Each row is a point. Examples show where two turns around zero, p and q, send a point. Write where each new point lands after one turn and then the other. Backwards means that the second turn is done in reverse. Each puzzle has new turns, and all numbers are rounded.

Turn p:
[18 25  0] => [-22   9 -20]
[-18   5 -29] => [ 22 -16 -21]
[-25 -37  28] => [ 13 -14  49]
[-10 -35  -3] => [28  3 23]
[24 22 -5] => [-19  16 -22]
[12 22  9] => [-24   3 -10]
Turn q:
[-25   1 -43] => [ -6 -49  -6]
[-18  11  28] => [-29  19  -1]
[  9 -15  -1] => [12  1 13]
[ 1  3 35] => [-13  32   5]
[ 32   1 -19] => [ 35  -3 -11]
Where do these land?
q, then p: [ 17  -2 -17] => [ 2 24 -2]
q, then p: [-20 -12 -22] => [15  3 28]
q, then p backwards: [-32  25  21] => [23 35 19]
p, then q backwards: [ 35 -11  18] => [-2 -5 40]

Turn p:
[-24  32 -27  16   1  30] => [-10   1 -17 -27  28 -39]
[ 25  19 -25  -4 -21 -29] => [-44  13  24  12   8   6]
[  7 -36  11  -6   9   6] => [ 20   5  -7   4 -32  11]
[ 42   1  22 -41 -27 -35] => [-19   0  46   6 -10  57]
[-13  35 -30  31   2 -14] => [-27   3  -7  16  36 -34]
[-22 -29   4  -9  11  10] => [ 31  -2   0  -3 -22 -13]
[ 12  -2  27 -22  26   7] => [30 13 -1 -7  4 31]
[ -3 -14  -7  35  -8  14] => [-11 -12 -31   5 -14 -17]
[-24  -5  24   0   6  11] => [ 29 -20  -6  -6   3  -2]
Turn q:
[ 19 -10 -30  18  12 -11] => [-15   2 -15   4  28  26]
[-11   2 -30  36 -25  13] => [ -2 -38 -17 -31  18  11]
[ -1  -7 -27  11  -6   7] => [ -9 -19  -4  -6  21   8]
[  7  33  18 -10  13   9] => [ 33  13  -8  14  -6 -15]
[-14 -11  26 -10  10 -33] => [-17  36   9  -9 -22  -8]
[-15  26  25 -34  35  34] => [ 47  18  31  19   4 -34]
[14 -7 28  4 -5 29] => [ 25 -12  17   8 -22  17]
[  1 -26  -9 -14 -34 -48] => [-61   0 -13  -1 -22  -4]
Where do these land?
q, then p backwards: [  3   3 -12   7  31  15] => [ -4  22  12 -11  23 -10]
q, then p backwards: [ 25  -2  44 -35  28 -16] => [ 18 -38 -27 -12  31 -35]
q, then p backwards: [-23  -4   6  37  20   1] => [  6  18   7 -33   9  28]
q, then p: [ -4 -16  -8  -5 -26  13] => [ 16 -15   2   6 -26  -4]
q, then p: [ 18  18  -8  36 -32  -2] => [-13  25   5 -19 -36 -23]
p, then q backwards: [-17  20 -27 -30 -41  15] => [-58 -27  -4  -2 -11   1]
q, then p: [ -1 -19   5 -11  20 -27] => [  6 -17   1  -8  34  -9]
